Every row gives one point. Each copy is the shape, with its points in the same order, stretched, turned, moved and blurred by noise. Say if it was mirrored as well.
(in the rows, 128 means zero)

Shape (6 x 3)
[[139 162 198]
 [ 91 105  87]
 [ 72 202 115]
 [129  79 131]
 [131 132 167]
 [157  92  86]]
Copy 1 (6 x 3)
[[210 108 105]
 [ 90 135 178]
 [163 166 203]
 [108 102 119]
 [171 111 116]
 [ 97 167 123]]
Copy 1 is: only turned
Copy 2 (6 x 3)
[[159 208  91]
 [126  80 162]
 [184 116  97]
 [108 130 163]
 [140 171 120]
 [ 85 114 134]]
Copy 2 is: mirrored
Copy 3 (6 x 3)
[[ 89 190 130]
 [143  75 157]
 [174 176 171]
 [ 93  67 115]
 [ 96 148 127]
 [139  91  93]]
Copy 3 is: mirrored
Copy 4 (6 x 3)
[[151  68 134]
 [ 94 183 119]
 [107 184 199]
 [112 130  84]
 [134 102 115]
 [152 182  55]]
Copy 4 is: only turned

Shape (8 x 4)
[[ 90 107 160  98]
 [156 167 198 130]
 [117  97  94 136]
 [ 83  48 161 128]
 [201 134  90  80]
 [111 170 107 102]
 [142 120 103  81]
 [150 133 174 145]]
Copy 1 (8 x 4)
[[114 138 166  90]
 [ 82  85 126 122]
 [175 121 145 117]
 [123 101 217  80]
 [188 111  65  87]
 [145 166 102 117]
 [163 139 104  86]
 [108  77 144 116]]
Copy 1 is: mirrored
Copy 2 (8 x 4)
[[ 64 139 166 129]
 [145 158 147 189]
 [ 86 136  96  92]
 [  7 114 137 146]
 [205  87 142 111]
 [137 184 148  89]
 [136 116 153 106]
 [124 138 123 171]]
Copy 2 is: only turned
Copy 3 (8 x 4)
[[158  80  90 115]
 [185 167 147  82]
 [119  88 133 142]
 [166  29 113 120]
 [ 61 164 137  69]
 [125 138  94 145]
 [ 91 118 105 100]
 [173 139 157  98]]
Copy 3 is: mirrored
Copy 4 (8 x 4)
[[ 96 144  96 156]
 [192 176 148 132]
 [ 85 102 122 118]
 [ 56 128 141 187]
 [117 161 130  31]
 [123 116  60  89]
 [ 87 141  94  63]
 [162 143 159 137]]
Copy 4 is: only turned

Shape (12 x 6)
[[146 122  98  29  85 177]
 [160 119 150 137 142 106]
 [121  65 146 139  57 118]
 [111 196 113  80 184  82]
 [130 148 158 128 142  87]
 [104  65 128 113  96 161]
 [100 194 154 124 137 101]
 [122 154 107 153 146  98]
 [130 180 153 132 138 111]
 [130 192 126 147 133  49]
 [123 127  96  45 108 164]
 [111  90 132  51  92 126]]
Copy 1 (12 x 6)
[[ 66 140  49 138  23 107]
 [114 131 132 141 173 118]
 [147 118  81 223  86 158]
 [ 46 135 191  88 142 102]
 [102 135 151 132 167 146]
 [150 163  79 211  72 123]
 [117 137 157  90 140 159]
 [133 109 172 119 152 118]
 [129 132 139  90 162 153]
 [ 89  80 188 107 162 143]
 [ 70 141  79 138  47  99]
 [ 62 153  85 199  57 127]]
Copy 1 is: only turned
Copy 2 (12 x 6)
[[213 116 111 144  50 109]
 [ 70  96 137 142 107 127]
 [118 107 167 145  93 201]
 [114 150 165 179 130  50]
 [ 90 102 171 166 128 119]
 [155 146 136  92  90 174]
 [113 136 162 188 164 114]
 [ 76 142 121 152 115 124]
 [106 116 139 161 147 109]
 [ 55 117 169 226 136 114]
 [198 140 122 129  63  99]
 [181 132 188 145  64 135]]
Copy 2 is: only turned
Copy 3 (12 x 6)
[[160  87 139 107  52 207]
 [113 149 105 125 130 116]
 [110  90 108 157  54 109]
 [ 87 140 182  83 176 127]
 [ 75 150 129 120 138 108]
 [128  62 114 161  86 165]
 [ 48 160 170 132 137 122]
 [111 147 173 136 151 104]
 [ 75 171 150 131 132 126]
 [ 77 182 181 108 140  66]
 [146  80 155 113  86 194]
 [115  57 121 107  69 158]]
Copy 3 is: mirrored

Shape (14 x 8)
[[134 115 108 122 124  47 152 112]
 [ 95 134 167  92 147 134 101 126]
 [129 126 119 139 134 137  46 120]
 [105 130 129 101  91 165 140 141]
 [141 126 249 119 151 160 157 114]
 [112 118 109 110 135 128 147 150]
 [115 160 103 124 130 130 103 106]
 [132 143 104 105 152 154 125 109]
 [147 114 121 121 121  75 153 147]
 [108 122 114 136 139 128 164 107]
 [124 117  98 118 133 136 122 109]
 [111 119 171 136 135 160 141 140]
 [107 166  99 108 154 140 162 144]
 [122 114 123 114 143 158 162 113]]
Copy 1 (14 x 8)
[[ 67 124 121 163 119 155 152 129]
 [124  93 101  90 147 117 127  93]
 [116 157  86 102 131 104  91 145]
 [148 107 155 114 108 151  88 107]
 [171 131 119 123 205  81 140  36]
 [106 104 149 116  92 131 128 123]
 [125 111 110 113 131 146 117 159]
 [131 127 129 100 126 126 151 149]
 [ 90 123 125 166  96 132 146 109]
 [108 108 159 129 136 134 141 135]
 [109 134 139 115 121 141 125 142]
 [142 113 145 113 143  93 105  82]
 [135  73 145 122 105 135 160 137]
 [127 128 165 112 132 133 140 120]]
Copy 1 is: mirrored
Copy 2 (14 x 8)
[[ 55 110 107 140 178  91  97  88]
 [111 119 178 113 105 142  89 144]
 [143 110  84  73 101  87 108 181]
 [169 115 175 163 125 122 129 115]
 [ 96 146 175 160  83 239  80  96]
 [123  93 165 118 150 110 140 100]
 [129  87 118 123 142 107  86 153]
 [123  54 135 126 112 114 102 130]
 [ 90 121 119 122 160  97 122  64]
 [ 98  87 143 155 160 145 122 127]
 [121  78 123 127 126  97 122 139]
 [131 125 166 133 126 181 129 123]
 [122  63 173 125 165 136 116 104]
 [113  72 163 155 126 144 132 115]]
Copy 2 is: mirrored

Shape (13 x 9)
[[167 105 150 171 160 137 147 128 126]
 [176 136 172 103 143  70 130 155  94]
 [ 97 109 119  86 125 149 102 114 111]
 [153 159 124  92 121 127  67  98 132]
 [ 83 150 121 138 196 163  72 154 167]
 [122  85 148 138  95 103 134 172  78]
 [ 84 129 161  82 107 108 101  77  99]
 [ 76 132 153 117 139  75  69 152 156]
 [152  75  92  93 133  94  59 164  87]
 [111 141  69 105 147 162 126 101 166]
 [130 133 143 157 128 165 117 181 133]
 [ 83 147 122 145 122  64 148  97  81]
 [139 126  81 150 148 107 159 131  80]]
Copy 1 (13 x 9)
[[135 169 147 134 128 118 142 135  87]
 [169 137 119  91 168 145  73  93  98]
 [ 95 130 118 123  94 143 111 102 177]
 [176 131 120 149 132 157 101 108 191]
 [153 138 176 147  77  86 128 114 161]
 [110 126 112  56 126 161 159  56  96]
 [118 110  77  69 100 144 104 134 198]
 [152  96 160  64 117 127 123 126 180]
 [120 135 171  95 134 205  81  50 151]
 [102  82 145 202  98 157 123 131 172]
 [169 156 147 123 125 105 178  74  90]
 [129  72  73  61  67 183 127 133 125]
 [133  95 117 142  89 191 126  92  81]]
Copy 1 is: mirrored
Copy 2 (13 x 9)
[[115 108 150  91 124 144 106 118 133]
 [ 66 126  92 109 129  72  39 105 129]
 [124 122  98 126 134  78 182 149 125]
 [106 104  88 149  77  51 120 126 138]
 [145  75 120  86  80 146 154 149 226]
 [ 76 159  83 131 139 129 132 140  90]
 [174 122  68 164 144  50 130 165 110]
 [147 112  62 168 110 117  97 120 195]
 [  7 108  61 141 117  83 167  48 105]
 [130 103 167 152 123  96 202 117 182]
 [102 136 122  84  87 156 135 162 164]
 [118  99 118 194 177 128 111 172 140]
 [ 37  93 156 139 173 130 162 126 133]]
Copy 2 is: only turned
Copy 3 (13 x 9)
[[113 153 110 171 149 163 127 111 150]
 [ 77 135 150 107 138 131 140 143  65]
 [122  98 114 113 113  95 108 147 149]
 [119 137 104  92  91 103 210 128 104]
 [157 116 111 221 112 109 147 172 142]
 [132 158 126  94 155  92  66 112 133]
 [135  65 118  98 129  72 142 120 141]
 [144  99 101 159 117  59 119 143  58]
 [ 70 160  79  64 120  80 134 166  86]
 [168  93  90 140 101 148 129 156 135]
 [158 178 142 171 117 117 102 122 153]
 [167  88 123  93 191  99 118 134 117]
 [131 139 115 101 177 145 103 151 127]]
Copy 3 is: mirrored

Shape (16 x 11)
[[182 158 136 138 132 129 135  85 118 160 112]
 [175 152 168 136 129  72 144 119 111 131 117]
 [207 190 153 164 109  75 137 130 138  91 141]
 [188 134 124 143 148 166 149 161 124 198 115]
 [164 100  90 146 125 162 158  97 130 166  98]
 [136 151 124 119 163 141 139 128 122 180 127]
 [ 75 143 131 126 137 155  76 179 128 107 133]
 [ 93 101 188 155 131 158  98 174 151 123 135]
 [141 143 108 122 116  99 153 109 145 187  95]
 [146 134 127 177 155  75 142 158 137 107 152]
 [161 128  99 127  93 122 140 135 113 154 122]
 [148 158 121 166 133 118 163 127  97 130  78]
 [ 82 110 134 161 170 185  55 175 192 110 125]
 [134 157 117 163 111 159 171 106 135 177 137]
 [ 84 130 156 126 149 173 110 202 196  92 113]
 [146 129 112 106 138 138 171 103 117 127 132]]
Copy 1 (16 x 11)
[[173 149 118 147  81 153 130 144 120 182 154]
 [164 134 119 120  89 178 121 142 128 136 135]
 [183  88 164  74 157 173 133 174 113 113 175]
 [129 159  94 146  68 117  82 182  91 164 135]
 [133 188 111 182  96 149 153 159 129 178 151]
 [123 134  80 153  97 121 108 128 115 193 111]
 [ 79  75  86 147 166  88  83  83 125 109 129]
 [ 96  93 100 142  95  85  96 127 171  58 135]
 [142 150 119 190 113 168 118 167 149 187 108]
 [117 106 110  91 164 159 140 160 146 135 144]
 [158 160 125 165 142 146 107 160 119 143 128]
 [117 131  78 155 103 191 151 140  93 139 159]
 [ 52  72 100 146 140  76  87 112 154 113 165]
 [145 120 100 160 126 123 172 179 136 148 141]
 [ 43  43 138 148 144  83  85 126 123  78 130]
 [135 147 133 140 118 137 152 135 104 170 113]]
Copy 1 is: only turned
Copy 2 (16 x 11)
[[109 110 168  89 142  92 161 108  91  86 169]
 [129 102 119 102 180 117 114  78  80  99 147]
 [126  40 128  60 202 146  87  66  91  95 105]
 [ 62  96 164 143 148 125 159 133 128 136 178]
 [113 128 193 129 113  70 194 114 152  98 159]
 [ 89 115 131 134 113  99 140 129  85 138 160]
 [105 153  87 137 151 171  72 164 121 189  49]
 [102 137  85 169 162 188  74 191 146 139  77]
 [105 117 124  99 126  59 163  99 138 105 178]
 [129  70 121 143 180 109  47  93 112 122  92]
 [123 125 151  92 145 119 143  83 154 147 159]
 [ 89 126 155 138 142  72 147  51 102  88 104]
 [ 91 110 113 163 172 159  75 249 152 166  25]
 [ 76 114 148 114  73  99 140 106 137  87 157]
 [ 91  91  51 177 157 182 104 196 142 164  15]
 [143 107 140 129  97 105 164  94  91 121 140]]
Copy 2 is: only turned
Copy 3 (16 x 11)
[[123 127 193 136  82 114 177 116 178 171 124]
 [125 141 142  68  92 112 140 158 162 175 134]
 [ 69 115 113  65  67  91 133 132 194 221 102]
 [128  70 238 121 154 114 200  94 124 176 142]
 [128 118 224 176 130 107 156 111 181 162 181]
 [161 115 186 158 130 128 158 107 114 151 116]
 [135  81 118 133 144 110 123 110  87  57  45]
 [127  98 191  59 122 147 108 113 104  69  69]
 [161 116 169 165 104 138 155 164 181 156 170]
 [114 144 113  94 143 107  80 138 151 197 104]
 [104 105 147 136 150 126 184 139 168 153 166]
 [103  99 162 153 101  74 153 154 131 182 146]
 [172  72 187 125 130  92  72  73 124  49   8]
 [ 88 116 205 177  93 169 167 109 144 187 147]
 [163  40 167  97 108  88  70  84  88  79  64]
 [131 143 159 152 114 117 127 100 137 172 168]]
Copy 3 is: only turned
Copy 4 (16 x 11)
[[123 134 180 106 116 168 117 131 114 127 126]
 [126 151 154  78 122 126 101  99  93  89 123]
 [135 188 169  67 146 137 135  66 104 100 118]
 [124 128 163 107  92 180 181 180 186  52 127]
 [148 104 164 141 138 164 154 192 125 113  94]
 [ 90 135 129 110 115 158 137 149 150 135 149]
 [151 128  72  90 118 117 168 115 133 174 173]
 [166 136 113 106 102  90 184 170 135  96 191]
 [118 132 144  84 116 142 116 170 103 136  82]
 [ 94 160 141 115 136  93 170 101 137 100 129]
 [176 142 113 102 124 156 136 149 103 109  76]
 [101 102 153  78 127 158 155 116  83 107 125]
 [143 117 137 109 125 101 219 173 197 164 211]
 [101 146 147 115 110 172 173 176 109 126 123]
 [147 134 104  65 152 101 200 173 166 124 198]
 [123 137 125 130 161 149 123 140 100 135 127]]
Copy 4 is: only turned
